Every row gives one point. The ring and each string are closed loops that go straight from each point to the next, and from the last back to the first. Before rounding, they use only three directions, however many columns there are. Count how often each string passes through the ring. Passing back the other way cancels.

Ring:
[[ 47 -31   2  27]
 [ -4 -48  48  14]
 [-44 -40  49 -15]
 [-78  10  -4 -31]
 [-43  39 -55 -10]
 [ 18  24 -63   3]]
String:
[[-28 -75  84 -24]
 [ -1 -53  42 -18]
 [ -1 -28  15   1]
 [ 10 -24  18  41]
 [ 49 -29  13  70]
 [ 83 -31 -10  47]
 [ 82 -31 -24   1]
 [ 37 -22 -18 -16]
 [ 10  -9 -13   8]
 [ 33 -28 -11 -23]
 [ 72 -46   0  -2]
 [ 58 -49  29  51]
 [ 26 -53  55  63]
 [ 11 -74  73   9]
 [ -8 -51  41 -26]
 [-18 -25  16 -13]
 [-36  -9  16  20]
 [-61 -36  61   8]
 [-65 -58  89   1]]
Times through: 2
String:
[[-29 -17   7 -27]
 [-39 -32  26 -45]
 [-24 -17   8 -13]
 [-55 -17  32  11]
 [-83 -31  64   3]
 [-86 -51  74 -53]
 [-42 -33  25 -54]
 [-36 -16   7 -30]
 [-70 -15  10 -75]
 [-92  15 -11 -55]
 [-49   7 -24 -54]
 [-39  14 -35 -44]
 [-60  56 -75 -29]
 [-63  80 -90  16]
 [-33  33 -44  15]
 [-19   6 -19   2]
 [-46  53 -60  23]
 [-35  24 -34   7]
 [-32  14 -35 -34]
 [-60  24 -37 -45]
 [-31  -3 -12 -29]
 [-56   9  -4   2]
 [-80   5  13   0]]
Times through: 0

Ring (6 x 11):
[[ 82  -2 -69   4 -12  43  48  12 -40   2  50]
 [ 35  -6 -54  -2 -39  57  46   8  -8  17  50]
 [-50 -30 -20   0 -48  -6 -14  10  29  11  39]
 [-82 -53  -6  11 -24 -79 -69  18  31 -16  22]
 [-29 -46 -29  17   1 -68 -47  23   4 -28  18]
 [ 58 -17 -61  12   3   0  16  17 -34 -15  37]]
String, 28 rows:
[[  87    7  -55   -2  -27   29   32   -2  -54   18   77]
 [ 119   15  -78   -1  -20   76   75    4  -57   16   67]
 [ 107    6  -93    3  -13  107  101   18  -33    6   39]
 [  41  -15  -69    6  -16   58   55   21   -4   -3   25]
 [  29  -11  -37    0  -32    0    2    3  -23   11   62]
 [  38   -5  -42   -2  -38   21   18    1  -24   18   65]
 [   7  -20  -47    4  -29   26   22   15    5    3   35]
 [ -17  -30  -53    6  -28   45   36   25   31   -3   12]
 [  -7  -23  -33    3  -33   -4   -5    9    2    6   45]
 [ -12  -20  -21   -1  -42  -21  -21    2   -4   13   59]
 [ -52  -25    0   -5  -60  -42  -47   -4   12   23   67]
 [-118  -49    7    1  -58  -51  -60   10   59    8   31]
 [-116  -46   21   -1  -62  -85  -87    1   42   14   51]
 [-114  -58   -7    9  -37  -49  -51   23   63  -11    7]
 [ -57  -44  -28   10  -25  -23  -21   23   35  -12   14]
 [ -20  -30  -29    6  -27  -23  -19   12    6   -2   38]
 [ -59  -31    5   -1  -52  -67  -65   -3   10   15   64]
 [-106  -46    3    2  -55  -48  -55   10   52    8   33]
 [ -92  -48  -22    6  -43   -3  -14   23   64   -3    7]
 [ -31  -32  -34    5  -32    2   -1   17   23   -1   27]
 [ -10  -22  -32    2  -36   -1   -3    9    4    8   45]
 [  -2  -21  -40    3  -32   13   10   12    5    5   39]
 [   6  -21  -57    4  -29   53   44   21   17    2   22]
 [  33  -13  -72    3  -27   84   72   22   10    4   21]
 [  27  -16  -56    5  -23   36   34   16   -4    1   34]
 [  63    3  -42   -4  -35   13   15   -5  -45   22   80]
 [  95   13  -52   -5  -33   32   34   -7  -61   26   88]
 [  43  -10  -48    3  -24   14   18    7  -26    6   54]]
Times through: 3
String (29 x 11):
[[  9 -26 -51   8 -16  14  17  20   3  -8  25]
 [ 30 -13 -40   3 -25  -5   1   6 -24   5  56]
 [108   9 -60   1 -15  20  31  -1 -70  12  79]
 [120   1 -80   9  10  30  47  13 -67 -10  52]
 [ 52 -27 -76  18  18  18  34  32 -18 -31   9]
 [  0 -35 -54  14  -3   1  10  28   8 -21  10]
 [  6 -27 -39   9 -13 -24 -13  15 -10 -10  37]
 [  7 -29 -29  11  -7 -61 -41  11 -24 -14  46]
 [-19 -45 -24  18   8 -94 -66  19 -12 -31  27]
 [-54 -63 -30  25  18 -89 -61  35  19 -48  -7]
 [-56 -61 -42  24  12 -47 -29  40  36 -45 -19]
 [-18 -37 -40  12 -12 -18 -10  23  12 -16  18]
 [ -8 -29 -27   8 -18 -45 -33  10 -10  -7  44]
 [-14 -37 -17  13  -5 -93 -68  10 -20 -18  46]
 [-17 -50 -32  23  20 -92 -60  26  -9 -42  14]
 [ -7 -52 -57  26  28 -42 -16  39   6 -50 -12]
 [ 39 -34 -59  21  25 -38 -11  27 -28 -37  17]
 [ 79 -11 -53  11   7 -30  -6   9 -61 -13  58]
 [ 79  -2 -47   4 -11 -17  -1   0 -62   4  74]
 [121   4 -81   7   4  42  55  12 -64  -5  54]
 [ 99  -4 -92   9   3  78  81  24 -34 -10  27]
 [ 51 -16 -76   9  -7  60  60  25  -8  -9  20]
 [ 15 -19 -41   5 -24  -1   2  11 -11   1  45]
 [ 14 -21 -46   6 -22   9  11  14  -5  -1  38]
 [ 19 -17 -43   4 -25   6   8  10 -11   3  46]
 [ 59   3 -46  -4 -37  27  25  -2 -37  22  74]
 [ 96  16 -63  -7 -40  71  63  -4 -48  30  80]
 [ 84   5 -78   0 -26  92  83  12 -26  13  47]
 [ 34 -20 -73   9 -12  63  59  27   5  -9  14]]
Times through: 4

Ring (8 x 14):
[[ 26  -2  12  -1 -12   7  13 -29   0  12  24   4 -51   5]
 [ 16   3 -19  -5 -17 -13 -25 -38  10   4  28 -30 -25  38]
 [  8   7 -29  -5 -16 -26 -47 -35  17  -5  23 -48  -2  48]
 [ -4   6 -14   0  -1 -26 -36 -13  21 -24   4 -36  21  20]
 [-11  -4  -8   0  11 -16  -8   2  20 -39  -6 -10  32  -5]
 [-18 -21   0  -2  25   6  46  18  12 -55 -15  37  33 -44]
 [ -4 -24  20  -1  23  23  74  15   2 -39  -9  60  -1 -60]
 [ 22 -12  37   2   4  24  58  -6  -5  -2   9  46 -49 -42]]
String (23 x 14):
[[   2    0  -16   -3   -4  -15  -18  -19   15  -17   12  -22    4   19]
 [  13    7    9    3   -6  -13  -20  -17   13   -4   10  -21  -14   10]
 [   9   20    4    6   -9  -34  -62  -19   22   -3    7  -57    3   31]
 [   8    6   12    4   -1  -13  -16  -10   14  -11    4  -17   -5    1]
 [  -6   -7  -11   -2    7  -10    1   -5   15  -32    1   -4   18   -3]
 [ -28  -14  -23   -3   22  -15    6   14   23  -63  -16    2   62  -16]
 [ -18  -13    5    1   24   -5   24   20   17  -53  -19   19   40  -38]
 [  -3   -9   23    4   17    3   31   12   11  -33  -11   25    8  -41]
 [  -4  -13    5   -1   13    4   31    3    9  -33   -3   23    8  -27]
 [   7   -8   23    2    9    7   30    1    6  -19   -1   23  -13  -31]
 [   9  -15   48    6   20   24   69   16    0  -22  -10   59  -23  -68]
 [  -6  -38   32   -2   33   43  121   27   -5  -48  -15  102   -7  -94]
 [  -2  -28    8   -5   18   25   75    6    0  -36   -1   60   -6  -49]
 [  12   -8   18    1    4    8   30   -8    4  -11    7   21  -24  -22]
 [  30   -1   47    6   -2   17   36  -12   -3   12   12   28  -60  -32]
 [  50    1   67    7  -12   30   50  -24  -14   39   24   40 -105  -34]
 [  21  -10    6   -4   -7   13   30  -25   -1    2   22   19  -44   -4]
 [  12   -7   -3   -4   -5    2   12  -21    5   -7   17    4  -23    4]
 [  12   -2    6   -1   -3   -2    5  -17    7   -7   12   -1  -21    0]
 [   4   -7  -28   -8   -7   -8   -5  -27   10  -15   20  -13   -4   24]
 [   7    2  -62  -13  -26  -28  -54  -54   16   -3   38  -59   -3   78]
 [  20   15  -15   -2  -23  -26  -55  -42   14   13   28  -55  -24   53]
 [  15   10   -2    1  -13  -18  -34  -27   13    2   18  -35  -17   28]]
Times through: 0
String (23 x 14):
[[ 11  18 -42  -5 -27 -41 -86 -49  22   5  31 -83  -1  81]
 [ 17  10  13   3  -9 -13 -23 -20  11   3  13 -24 -23  12]
 [  3  -2  -8  -2  -1 -10  -7 -14  13 -18   8 -11   1   7]
 [  6   3   1   1  -2 -14 -16 -14  14 -13   7 -19  -2   8]
 [-12  -6 -26  -5   6 -17 -12  -8  19 -38   2 -17  32  11]
 [-25  -6 -31  -4  14 -25 -20   4  26 -55 -10 -22  61   6]
 [-29 -17 -33  -6  21 -14   9   9  22 -65 -12   2  63 -10]
 [-12 -15 -16  -5  13  -3  19   0  14 -42  -2  11  26 -13]
 [-13 -17 -10  -4  16   0  29   5  13 -45  -5  20  25 -23]
 [-36 -37 -24  -9  37  12  71  28  14 -83 -22  57  64 -55]
 [-22 -36  16  -2  40  26  96  36   6 -68 -26  82  32 -86]
 [ 10 -10  38   5  14  16  50   8   2 -18  -5  41 -22 -50]
 [ 10  -8  23   2   7   9  33  -2   4 -15   2  25 -20 -30]
 [  0 -21   7  -4  14  17  57   2   3 -31   1  44  -6 -38]
 [ 10  -9  14   0   4   8  29  -7   5 -14   6  21 -19 -21]
 [ 29  -3  47   5  -1  18  39 -11  -4  11  11  31 -59 -34]
 [  7  -8   3  -2   2   2  17 -11   7 -16   8   9 -11  -9]
 [ 12  -5   8  -1  -1   3  16 -14   6  -9  11   9 -22  -7]
 [ 42  10  40   5 -19   6   3 -32  -3  34  27  -2 -79   2]
 [ 37  10  20   2 -22  -2 -13 -39   1  30  31 -17 -67  21]
 [ 19   4  11   1  -9  -5  -6 -23   7   4  17 -11 -32   8]
 [  3  -5 -25  -7  -7 -10  -9 -25  12 -16  18 -16  -1  23]
 [  2   2 -54 -11 -18 -28 -49 -42  18 -12  28 -53   9  64]]
Times through: 2

Ring (9 x 14):
[[ 13   5 -12  -2  25  -6  27  -5  -2  16   5 -27  -7   8]
 [ 34  -5  -9   8  46 -38  50 -20   3  39   6 -14   8 -15]
 [ 56 -14   7   9  43 -54  61 -23  25  46  14   1  17 -33]
 [ 51   0  44   5  -9 -19  26  17  49  13  30  11  -1   4]
 [ 33  17  64   0 -51  22 -11  52  57 -21  39  10 -21  44]
 [ 16  26  68 -11 -79  56 -37  72  60 -47  42   0 -37  68]
 [  6  18  44 -29 -76  67 -36  61  53 -52  35 -21 -38  56]
 [  5   8  15 -34 -49  54 -18  36  37 -37  24 -36 -29  32]
 [  4   6  -8 -20  -7  25   6  11  11 -10  11 -38 -18  18]]
String:
[[ 70 -26  -8  19  81 -91  92 -51  15  77   6   4  35 -63]
 [ 47   0  19  19  33 -44  47  -6  20  38  16   7   8  -6]
 [ 28  11  28   7  -3  -4  15  20  25   6  21  -2 -10  23]
 [ 35   3  22   5   7 -15  26   9  27  15  20  -3  -3   7]
 [ 54 -20   2  -5  32 -42  58 -23  32  37  15 -10  16 -40]
 [ 69 -29 -15  12  82 -88  94 -55  15  76   4  -2  35 -68]
 [ 39  -2  -7  25  65 -59  62 -27  -5  55   3  -3  14 -16]
 [ 19  13  19   3  -4   5  10  20  18   1  18 -11 -14  27]
 [ 35 -11  -5 -12  19 -17  39 -12  23  20  12 -22   3 -20]
 [ 23 -16 -37 -17  44 -21  49 -32   0  29  -1 -41   6 -31]
 [ -6   8 -22 -18   5  26   7   5  -5  -7   3 -46 -20  22]
 [ -2  20  14 -12 -28  40 -14  35  16 -24  18 -27 -29  48]
 [ 20   5  17 -14 -19  18   6  21  31  -9  21 -20 -15  19]
 [ 27 -19  -8 -44 -16  20  20  -2  41  -9  17 -43  -7 -22]
 [  7 -10  -4 -58 -50  59 -10  21  45 -39  20 -55 -25   4]
 [ -9  26  29 -22 -62  68 -37  57  30 -48  26 -29 -41  66]
 [  2  19  26 -16 -44  47 -20  43  29 -32  24 -24 -31  50]
 [  1  21  25 -13 -40  45 -19  43  25 -30  23 -22 -31  52]
 [ 26 -17 -11 -35  -3  10  26  -7  32   0  13 -40  -4 -21]
 [  7  -7 -27 -32   5  20  18  -6   9  -3   5 -50 -12  -5]
 [-20  26 -15  -2   5  32  -6  19 -21 -10   2 -39 -29  52]
 [ -5  20 -17  11  31   1  17   2 -24  13  -1 -28 -16  34]
 [ 15  14  10   7   9  -1  15  13   7   8  13 -13 -12  27]
 [ 28   3  15  -4   0  -3  20  10  26   7  18 -13  -7   8]
 [ 60 -29 -14  -6  54 -59  75 -42  25  53   8 -14  25 -60]]
Times through: 5
String, 30 rows:
[[  31  -14  -34    1   66  -45   64  -41   -9   49   -4  -28   14  -35]
 [  21    5  -22   23   68  -45   53  -26  -23   48   -4  -16    7   -3]
 [  19   16    6   22   32  -22   29    3   -5   26    8   -6   -6   23]
 [  55  -20  -23   20   90  -84   89  -54   -4   76   -2   -6   30  -54]
 [  60  -18  -11   23   82  -84   85  -46    5   73    3    2   29  -49]
 [  33   10   23   17   17  -23   29    9   17   22   17    3   -3   15]
 [  35    5   24    7    6  -15   25   11   27   15   20   -1   -4   10]
 [  44   -9   15   -7    8  -19   36   -2   36   18   20   -9    3  -15]
 [  76  -27   18    0   34  -62   70  -26   49   48   22    6   25  -54]
 [  82  -22   40    7   20  -61   63  -12   61   44   30   21   23  -43]
 [  42   16   64   14  -29   -3    6   41   51   -2   36   20  -12   35]
 [  21   26   57    8  -42   24  -14   53   40  -20   33    7  -25   58]
 [  30    5   29   -8  -20    9    9   23   39   -5   25   -9  -12   17]
 [  42   -7   30  -17  -22    3   18   16   53   -2   28   -9   -6   -3]
 [  23   14   43   -8  -41   27   -8   42   45  -21   31   -6  -22   38]
 [  34   -3   27  -19  -26   12   11   20   49   -8   27  -14  -10    5]
 [  23   11   57  -27  -79   54  -27   59   69  -46   41  -10  -30   42]
 [  -2   36   78  -27 -121   99  -70   99   69  -82   48  -11  -56   96]
 [ -13   44   69  -16 -106   96  -70   97   49  -76   42  -12  -58  107]
 [   5   26   40   -7  -50   46  -25   53   33  -33   28  -12  -33   61]
 [  25    1   19  -18  -21   15    9   19   38   -9   23  -19  -13   11]
 [  27  -13    5  -39  -26   23   12    9   46  -13   21  -35  -11  -10]
 [   7   -7   -3  -51  -43   53   -8   20   40  -34   19  -51  -24    8]
 [   7  -10  -15  -49  -27   43    2    8   31  -24   14  -55  -19   -1]
 [ -10    9  -11  -35  -29   54  -13   23   13  -31   11  -51  -30   31]
 [ -16   32   15   -8  -34   54  -27   46    5  -33   16  -30  -38   70]
 [   4   23   23   -2  -24   31  -11   36   17  -18   20  -17  -27   50]
 [  -2   23   12    0  -13   28   -7   30    6  -14   15  -22  -26   49]
 [  -9   22  -15    5   20   13    8    9  -20    4    1  -32  -20   40]
 [   6    7  -29    7   50  -17   36  -17  -23   29   -4  -32   -4    6]]
Times through: 3

Ring:
[[-28 -23 -40  14   1 -34 -17 -26  35  35 -15   7 -49  64]
 [-28 -23   7  24  24  34 -51 -58   6  37 -12  21 -25  35]
 [ -9   8  40  28  36  50 -56 -70 -14  -3   0  14   3   6]
 [ 14  45  45  28  33  24 -41 -62 -18 -52  13  -3  22 -12]
 [ 25  60  22  29  18  -5 -29 -49  -8 -64  25  -7  23 -25]
 [ 16  39 -39  31 -12 -37 -22 -31  20 -20  36   7  -2 -27]
 [ -2  10 -75  24 -26 -64 -10 -15  43  16  22  10 -34   9]
 [-18  -9 -69  14 -17 -69  -2 -11  48  25  -2   2 -51  53]]
String:
[[   9   36   68   32   45   62  -61  -79  -31  -41   10    8   29  -20]
 [  25   68   77   21   48   17  -30  -62  -29  -98    4  -24   36    0]
 [  10   39   11   19   18  -24  -17  -39    4  -49    6  -13    1   16]
 [   6   26    5   32   13   14  -44  -54   -1  -13   21   13    6  -20]
 [  42   85   26   35   14   -5  -31  -52  -15  -87   44   -8   43  -60]
 [  35   66  -21   39   -9  -23  -30  -40    5  -49   53    7   24  -65]
 [  21   50  -36   24  -11  -61   -5  -21   23  -44   28   -9   -3   -9]
 [   3   25  -20   20    3  -37  -14  -30   19  -22    9   -5  -14   19]
 [  -7   -1  -72   31  -24  -33  -29  -27   37   39   28   26  -31   -8]
 [ -10   -7 -121   24  -48  -89   -3    0   65   49   27   19  -55   13]
 [  -9    1 -113   15  -42 -112   15   10   67   24   14    0  -58   40]
 [   1   24  -30   15   -1  -59   -2  -20   28  -25    4  -12  -23   34]
 [  -7    6  -40   24   -6  -28  -24  -32   26   13   13   11  -25   13]
 [ -14  -16 -107   34  -41  -44  -29  -20   52   70   35   38  -45  -13]
 [   3   11 -108   33  -46  -69  -15  -11   52   35   44   24  -34  -24]
 [  21   49  -57   24  -22  -78    1  -13   33  -37   34   -8  -10  -11]
 [   6   28  -19   24    2  -27  -21  -35   16  -20   16    1   -8    2]
 [   2   17  -18   35    2    8  -45  -50    9    7   27   22   -3  -24]
 [  39   83   41   31   24   -2  -29  -54  -19  -95   34  -14   42  -44]
 [  35   82   60   21   37   -8  -19  -52  -22 -111   14  -29   38  -10]
 [   8   37   12   19   18  -22  -18  -39    5  -46    5  -12    0   18]
 [  -3   13   -4   27   11    5  -38  -48    8   -1   11   12   -8    3]
 [  -4    9   33   39   29   69  -72  -78  -17   10   17   30   12  -29]]
Times through: 5
